Rows are points. A path goes straight from each point to the next, and from the last back to the first. The post is the endless flat space through its rows: a point in 2 columns, a line in 3, a plane in 4, and so on, so that a path can go around it. Count how often the path circles the post. Going back the other way cancels.

Post:
[[-0.09 -0.46]]
Path:
[[-1.15 -1.40]
 [ 1.36 -3.10]
 [ 1.14 -0.20]
 [-0.86  1.90]
 [-3.08  0.33]
 [-0.69 -1.39]
 [-2.81 -0.35]
 [-1.38  0.73]
 [-2.85 -2.16]
 [ 2.59 -3.68]
 [ 1.68 -0.87]
 [ 0.77  2.69]
 [-3.13  0.23]
 [-1.90 -2.11]
 [ 0.83 -2.74]
 [ 1.40  0.16]
 [-0.62  1.98]
 [-2.50  0.39]]
Times around: 3

Post (3 x 4):
[[-1.97  1.18  1.38  0.29]
 [ 2.10  0.95 -1.49  1.07]
 [-4.17  0.53  1.12  0.21]]
Path, 25 rows:
[[ 1.06 -0.84 -3.74  2.51]
 [-1.33  2.09  1.29  1.60]
 [-1.82  0.90 -0.79  0.26]
 [ 4.60  1.46 -0.60 -0.16]
 [ 0.02  1.02  2.86  0.49]
 [ 0.77  0.76 -1.12  2.17]
 [-1.48  2.82  2.33  0.76]
 [-1.66  2.80  1.32  0.60]
 [-0.99  1.47  0.09 -0.91]
 [ 0.18  0.22 -0.82  0.32]
 [-0.68  0.38  0.27  1.84]
 [-2.22  0.50 -2.06  3.05]
 [-3.79  0.11 -2.12  0.38]
 [-1.36  1.59  1.87 -2.03]
 [ 0.41 -0.81 -0.63  0.70]
 [-1.24 -0.87 -0.91  2.58]
 [ 0.25  1.83 -1.98  1.80]
 [-0.18  2.34 -0.68 -0.50]
 [-0.16  1.66  2.76 -1.12]
 [-5.25 -1.17  2.40  0.12]
 [-2.90 -0.66 -2.87  1.73]
 [-1.78  3.85  3.35  1.30]
 [ 0.98  2.73 -1.50  1.26]
 [-3.52  0.04 -0.69 -0.58]
 [-1.85  0.33  4.24 -0.27]]
Times around: 5

Post (5 x 6):
[[ 1.58 -0.50  0.74  1.93  0.19  1.30]
 [ 0.31 -0.97 -0.98  2.34 -3.57 -0.61]
 [-1.36  2.58 -0.26 -0.14 -0.23  0.72]
 [ 0.15  1.50 -1.42  0.80  2.52 -1.04]
 [ 0.56 -1.39 -1.76 -1.59  2.11 -2.73]]
Path (28 x 6):
[[-0.60 -0.36 -1.58 -1.07 -1.94 -0.82]
 [ 1.78 -1.44 -0.27  2.72  2.58  2.33]
 [-1.73  1.02 -2.02  0.29 -0.71 -1.21]
 [ 0.51  1.70 -1.80  1.66  0.35  0.97]
 [ 1.20 -1.03 -1.41  1.23  2.05 -0.62]
 [-0.91  0.42 -0.98  2.41  2.14 -1.89]
 [ 3.08 -2.93  0.87  2.02  2.52 -0.97]
 [ 0.12 -1.55 -0.34  2.26  1.00 -0.13]
 [ 0.02  1.04 -1.42  3.00  0.02  1.15]
 [ 0.86  0.23 -1.64 -0.75 -2.39 -0.03]
 [-1.65  1.45 -1.98 -3.96  1.16 -3.09]
 [ 0.67  0.82  0.77  2.41  3.85 -2.09]
 [-1.75  2.13 -0.05  3.42  0.44 -1.62]
 [ 3.51  0.01 -0.06  1.84  3.96 -1.53]
 [ 0.89 -1.21  1.14 -4.21 -0.91  0.56]
 [-0.58  0.76 -0.39 -0.77  2.98 -4.22]
 [-0.41 -1.79  0.14  2.79 -2.54 -1.53]
 [-1.71 -0.81 -1.51  1.60 -4.13 -0.64]
 [-0.71  3.42 -3.64  2.09 -1.45  1.46]
 [ 1.91  0.20  0.05  1.92 -4.50  1.96]
 [-0.17  0.22 -1.29 -2.61  1.71 -0.26]
 [ 1.72  1.17 -1.28 -0.56 -0.43  1.99]
 [-1.27  0.26 -2.61 -2.84 -2.54 -3.42]
 [-1.19  2.62 -1.86 -0.16  2.43 -2.60]
 [ 0.62 -0.94 -0.49  2.46  2.05 -1.59]
 [-1.62  1.30 -3.09  2.59  1.15 -1.61]
 [ 1.38 -1.66 -1.02  0.48 -2.93  0.85]
 [ 1.70  0.66  0.85  0.14 -4.14  3.11]]
Times around: 2
